Rows are points. The window is the flat piece filled in between its corners: a triangle in 3 columns, a solid with four corners in 4, and so on. A path goes straight from each point to the next, and from the last back to the first. After which points does the path pass through the window?

Window (3 x 3):
[[ 0.03 -0.21 -0.06]
 [ 0.69 -0.05  0.23]
 [-0.37  0.14 -0.42]]
Path:
(1): [-0.07  0.06  0.10]
(2): [ 0.34 -0.29 -0.20]
(3): [ 0.02 -0.25 -0.61]
(4): [-0.10 -0.03  0.00]
(5): [-0.37  0.06 -0.20]
(6): [-0.25  0.18 -0.55]
(7): [-0.13 -0.08 -0.44]
(8): [-0.05 -0.06  0.20]
(9): [0.09 0.10 0.41]
(10): [ 0.85 -0.01 -0.04]
(11): [ 1.12  0.08 -0.19]
(12): [ 0.32 -0.25  0.34]
(13): [0.18 0.34 0.28]
(14): [ 0.94 -0.36 -0.12]
(15): [ 0.04  0.01 -0.40]
(16): [-0.29  0.21  0.09]
Through the window after points: 1, 3, 5, 7, 15

Window:
[[-0.09 -0.36 -0.18  0.18]
 [ 0.10  0.56 -0.07 -0.39]
 [ 0.11 -0.32 -0.26  0.57]
 [-0.45 -0.05  0.52  0.16]]
Path:
(1): [-0.38 -0.01 -0.24  0.24]
(2): [-0.14 -0.18 -0.37  0.89]
(3): [ 0.27 -0.17  0.01 -0.22]
(4): [ 0.34 -0.37  0.13  0.66]
(5): [-0.16 -0.19 -0.54  0.36]
(6): [-0.26 -0.18 -0.49  0.29]
(7): [-0.02 -0.04  0.38  0.24]
(8): [ 0.30 -0.19  0.00  0.20]
(9): [-0.06  0.32 -0.43 -0.09]
(10): [-0.34 -0.38 -0.29  0.77]
(11): [-0.04 -0.25  0.28  0.10]
(12): [ 0.14 -0.63  0.13  0.56]
(13): [-0.12 -0.09 -0.46  0.57]
(14): [-0.64  0.24  0.12  0.16]
(15): [ 0.03 -0.15  0.35  0.23]
(16): [ 0.61 -0.45 -0.26 -0.16]
Through the window after points: 2, 4, 6

Window:
[[ 0.62 -0.11  0.13  0.30 -0.75 -0.12  0.43  0.09]
 [-0.18 -0.01 -0.57 -0.34  0.57 -0.60  0.29 -0.28]
 [ 0.29 -0.31  0.43  0.33 -0.20  0.01 -0.08  0.10]
 [ 0.22 -0.76  0.37 -0.06 -0.31  0.34  0.39 -0.03]
 [ 0.28  0.55 -0.37 -0.41  0.28 -0.24  0.17 -0.48]
 [-0.77  0.45  0.26 -0.57  0.72 -0.26  0.42  0.63]
 [ 0.03 -0.33 -0.23 -0.13 -0.11  0.27  0.08  0.35]
 [-0.13  0.08  0.02  0.22 -0.53 -0.10  0.13 -0.53]]
Path:
(1): [ 0.11 -0.17 -0.36  0.42 -0.26  0.13  0.77  0.30]
(2): [ 0.20 -0.11  0.37 -0.65  0.05 -0.06 -0.69 -0.10]
(3): [ 0.02 -0.03  0.45 -0.24 -0.22 -0.07 -0.18 -0.10]
(4): [ 0.45 -0.17 -0.31  0.66  0.05 -0.04  0.43 -0.01]
(5): [ 0.16 -0.15 -0.21  0.07  0.25  0.52  0.30 -0.02]
(6): [-0.20 -0.02 -0.04 -0.39 -0.04 -0.28 -0.01  0.16]
(7): [ 0.35 -0.09  0.02 -0.41 -0.38 -0.18 -0.33 -0.22]
(8): [-0.07 -0.03 -0.27  0.41 -0.06 -0.07  0.64 -0.44]
Through the window after points: 1, 3

Window (9 x 9):
[[ 0.25 -0.26 -0.16  0.11 -0.02  0.66 -0.22  0.18  0.76]
 [-0.12  0.53 -0.06 -0.34 -0.20  0.40 -0.14  0.22 -0.24]
 [-0.01 -0.15 -0.06  0.08  0.22 -0.38 -0.15 -0.24  0.85]
 [ 0.60  0.22  0.52 -0.73 -0.37  0.07 -0.06 -0.64  0.03]
 [-0.04 -0.09 -0.49  0.76  0.07  0.01  0.25  0.08  0.44]
 [ 0.18  0.50  0.31  0.25 -0.26  0.49 -0.43  0.07 -0.07]
 [ 0.35  0.37  0.15 -0.07  0.10  0.33 -0.18  0.29 -0.67]
 [ 0.00  0.10  0.93 -0.33  0.02 -0.40  0.40 -0.52  0.05]
 [ 0.39  0.12  0.39  0.44 -0.47 -0.22  0.12  0.65 -0.38]]
Path:
(1): [ 0.31  0.71  0.54 -0.01  0.19  0.21  0.46  0.45  0.09]
(2): [ 0.19  0.47  0.09  0.43 -0.07  0.12  0.21  0.03  0.42]
(3): [ 0.15 -0.35  0.01  0.01 -0.10 -0.09 -0.17  0.09  0.12]
(4): [ 0.07 -0.26  0.40 -0.11 -0.17  0.05 -0.24 -0.20  0.10]
(5): [ 0.11  0.56  0.12 -0.17  0.12  0.04  0.22 -0.22  0.24]
(6): [ 0.19  0.27 -0.25  0.46 -0.06  0.02  0.29  0.02  0.41]
(7): [-0.22 -0.38 -0.29  0.52  0.11  0.08 -0.03  0.13  0.15]
(8): [ 0.10 -0.22  0.76 -0.07 -0.13  0.64 -0.23 -0.05 -0.66]
(9): [ 0.20  0.71 -0.19 -0.27 -0.03 -0.74  0.43 -0.13  0.90]
(10): [ 0.70  0.28 -0.30  0.20  0.25  0.42  0.32  0.45  0.59]
(11): [-0.02 -0.02  0.19 -0.06 -0.32  0.01 -0.38 -0.23 -0.05]
(12): [ 0.25 -0.20 -0.05  0.04 -0.32  0.06 -0.44 -0.19 -0.42]
Through the window after points: 2, 6, 8, 12
